Each wall is flat, endless, passes through zero and stands at right angles to its row. A trip goes straight from one point to another. Which walls does it cross, in order?

Walls:
(1): [ 2.0 -4.1]
(2): [-1.7 -1.5]
(3): [ 3.0 -2.1]
Trips:
[-1.2 -7.1] to [3.1 0.4] => 2
[5.8 5.4] to [7.6 7.6] => none
[ 3.2 -0.5] to [ 3.2 -4.2] => 2
[ 0.8 -6.0] to [-0.7  2.1] => 3, 1, 2
[-0.7 -4.1] to [-1.1 -3.0] => none
[-2.8 -3.4] to [ 1.3 -0.9] => 3, 2

Walls:
(1): [  0.0  -1.5 -12.2  -0.7  -0.3  -5.1  -1.3  -0.9   1.9]
(2): [-1.6 -2.8  5.0  3.8 -4.9 -0.7  4.7 -0.6  3.2]
(3): [ 2.4  1.7 -2.0  2.8 -2.9  3.6 -0.1 -8.6 -3.3]
Trips:
[ 0.5 -1.1 -2.3  2.1 -0.3 -0.7 -4.5  0.3  9.1] to [-2.9  0.4  3.1 -4.1  3.6 -1.6  5.2 -1.0  1.9] => 1
[ 2.5  0.9 -2.3  0.4  5.4 -4.8  0.7 -3.1 -0.4] to [-3.5 -1.1 -8.9 -5.2  0.2 -3.2 -1.6  0.1 -3.1] => 3
[ 2.8 -0.6  1.6 -0.5 -4.7 -3.4 -6.0 -2.7  2.2] to [ 0.6  2.7 -2.6 -7.1 -1.9 -2.9 -3.4  1.4 -4.2] => 2, 3
[ 4.4  2.6 -5.2 -2.1  2.4 -2.2  6.5  0.4  2.8] to [-1.4 -0.2 -3.0 -3.6  2.6  2.5  0.2 -5.3  8.2] => 3
[-1.2 -5.9  2.5  6.3 -1.8 -6.6  3.2  3.4  4.4] to [-3.4  0.6 -5.4  5.8 -1.8  0.9 -2.4  0.3  6.1] => 3
[-9.8  1.5  6.8  7.7 -1.5  5.7  2.2 -0.8 -3.5] to [-0.2 -1.3  3.8 -1.6 -0.2 -2.1 -0.3 -4.7  0.0] => none

Walls:
(1): [ 2.8  1.0 -1.8  0.4  0.5 -4.9  0.6  1.7 -0.8  1.4 -2.3 -5.5  0.0 -0.1
 -2.4  2.7 -0.6 -4.1 -4.4 -1.8]
(2): [ 7.9  3.5  8.4  8.6  0.0  2.2  0.3 -1.2  4.7  6.1  6.4  2.8  1.6  4.5
 -2.0  8.1  1.6 -3.1 -2.4  1.3]
(3): [ 1.4  1.1 -4.6 -0.9 -4.0  2.7  1.8 -3.3 -0.2  4.6  0.3 -3.9  2.6 -4.2
  4.5  2.0  7.9  9.2  1.3  1.0]
(4): [ 2.3  0.3 -0.9  4.0  5.9 -4.1  1.2  7.4 -1.1  0.2 -3.3  1.8 -4.2  2.3
  1.1  2.4 -2.9 -0.7 -3.2  2.0]
(5): [-0.5 -3.0  1.1 -1.8 -5.4  0.1 -5.8 -1.1  1.0 -2.5 -0.9 -2.3  6.4  1.5
 -2.4 -0.4 -6.2 -7.2 -2.5 -6.0]
(6): [ 5.4  1.1 12.6 -5.4  5.0  4.6 -1.4 -1.3 -0.6 -1.8 -1.4  2.0 -7.2  0.5
  2.3 -5.0 -5.1 -1.1  3.1  2.1]
(7): [ 5.5  0.9  4.0  4.4 -6.4  3.7 -0.7 -5.0 -0.5 -0.7  1.0  5.6  1.1 -1.1
 -3.1  1.7 -1.0  3.9 -7.0  1.6]
(8): [-8.5 -5.9 -2.7 -5.4  0.5  0.9 -0.7  3.6  0.9  2.3  2.1 -5.1 -4.7  4.1
  3.6  0.3 -3.3 -1.4 -3.5 -0.9]
(9): [-2.7  2.3 -4.8 -3.6 -0.2  1.4 -5.4  2.4  0.5 -1.3 -0.3 -0.7  0.5 -0.7
  0.2 -5.4 -6.1  0.2  0.2 -1.9]
Trips:
[-3.3 -3.7  5.5  1.7  1.8  1.4 -0.2  5.8  1.2  3.4  0.7  8.5  3.9 -6.0
 -0.4  1.1  8.7 -0.8 -2.8  3.4] to [  0.6   0.1  -2.7   2.0   1.8  -0.6  -4.0 -10.3   2.2  -0.5  -1.6   0.1
   2.1  -3.4   0.3   1.4   3.5  -0.5  -8.2   4.0] => 4, 1, 5
[ 0.2  2.2 -0.4  5.0 -5.0  0.7  1.7  5.5 -0.3  4.6  4.2 -5.0 -1.2  3.8
  1.2  6.0 -2.8 -0.4  2.6 -4.8] to [-0.2 -7.4 -0.8  2.1  3.6 -5.0  0.6 -1.4 -2.5  5.1  0.2 -2.4  0.7  2.8
  2.7 -3.7  2.4  0.7  1.0 -2.0] => 5, 2
[-5.8  0.7  0.8  2.7  5.9  0.7  5.5  0.1  5.8  2.9 -4.1  0.2  1.4 -4.5
  0.1 -6.0  4.8 -5.5  8.4  2.5] to [-2.7  1.8 -3.0 -0.9 -2.8  0.1  0.6 -3.0  6.6 -3.7 -1.8  3.7  3.9  1.1
 -0.4 -8.1  2.4  3.1 -1.3  1.8] => 3, 6, 9, 7, 5
[-8.2  1.5  2.1 -3.5  2.5  0.7  4.8  1.0  1.5  3.3  0.1  2.3 -1.8 -3.1
  2.2  3.3 -2.7 -0.8 -3.0  4.8] to [-3.6  0.0  0.9 -0.7  2.2 -1.5 -2.6 -1.2  0.7  0.3  2.5  2.5 -3.8 -2.4
  2.8  2.5 -5.5  3.3 -7.6  5.9] => 9, 7, 2
